Each row is a point. Examples show where two turns around zero, p and q, send a point. Where does a point land after both, in the order given? Backwards means that the second turn is done in reverse. Each puzzle has new turns, and all numbers are rounded.

Turn p:
[-19  -8] -> [ -9 -19]
[ 36 -70] -> [ 73 -29]
[-9 -8] -> [ -1 -12]
[20 57] -> [-23  56]
[-27  29] -> [-39   4]
Turn q:
[-51  -1] -> [-50 -12]
[ 33 -40] -> [ 41 -32]
[17 40] -> [ 8 43]
Where do these land?
p, then q: [17 54] -> [-34  45]
q, then p backwards: [-22 -26] -> [-32 -12]
q, then p backwards: [ 36 -50] -> [  8 -61]
p, then q: [-31  21] -> [-35 -13]

Turn p:
[-73 -52 -10] -> [-58 -55  43]
[-11  22  16] -> [-19  19 -13]
[ 41  25 -22] -> [ 41   5 -32]
[42  6 15] -> [34 29  1]
Turn q:
[ -5 -62   6] -> [ 19 -51  30]
[42 39 15] -> [ 17  27 -50]
[-55 -20   3] -> [-10   0  58]
[ 17  44 -25] -> [-28  25 -38]
Where do these land?
q, then p: [38  6 53] -> [ 61   3 -22]
q, then p: [ 40   6 -35] -> [ -3 -53  -2]
p, then q: [ -2 -21  -8] -> [ 19 -10   6]
q, then p: [-76   9 -10] -> [-57  52   2]

Turn p:
[-41 -62  23  -4] -> [-56 -52  16  -6]
[-62   0  15 -14] -> [-57  11   9 -29]
[-25  -8 -37 -32] -> [ -8  -9 -28 -46]
[ 25 -27  -4  54] -> [  5 -24 -18  58]
[30 16 30 43] -> [14 17 19 55]
[ 46  19 -41 -19] -> [ 61   5 -25 -14]
[ 26  61  14 -28] -> [ 41  52  27 -18]
Turn q:
[-76 -40 -52 -28] -> [-11 -62 -58 -60]
[  0  70 -47  17] -> [ -1  33 -66  44]
[ 40 -20   4 -10] -> [36 -3 28  5]
[11 -3 26 45] -> [-26  -4  31  34]
[ -5   8  32 -12] -> [-13  23  18 -17]
[ 31 -15  37 -12] -> [15 14 47 -7]
Where do these land?
p, then q: [43 19 23 -9] -> [ 8 27 38 25]
p, then q: [ 18  10  17 -42] -> [ 18  30  32 -16]
q, then p: [-28 -10  54  26] -> [-57  11  29 -16]
p, then q backwards: [-13  41 -25 -12] -> [ -8  33   3 -38]
p, then q: [-21 -60 -69  37] -> [ 19 -87 -47  -1]
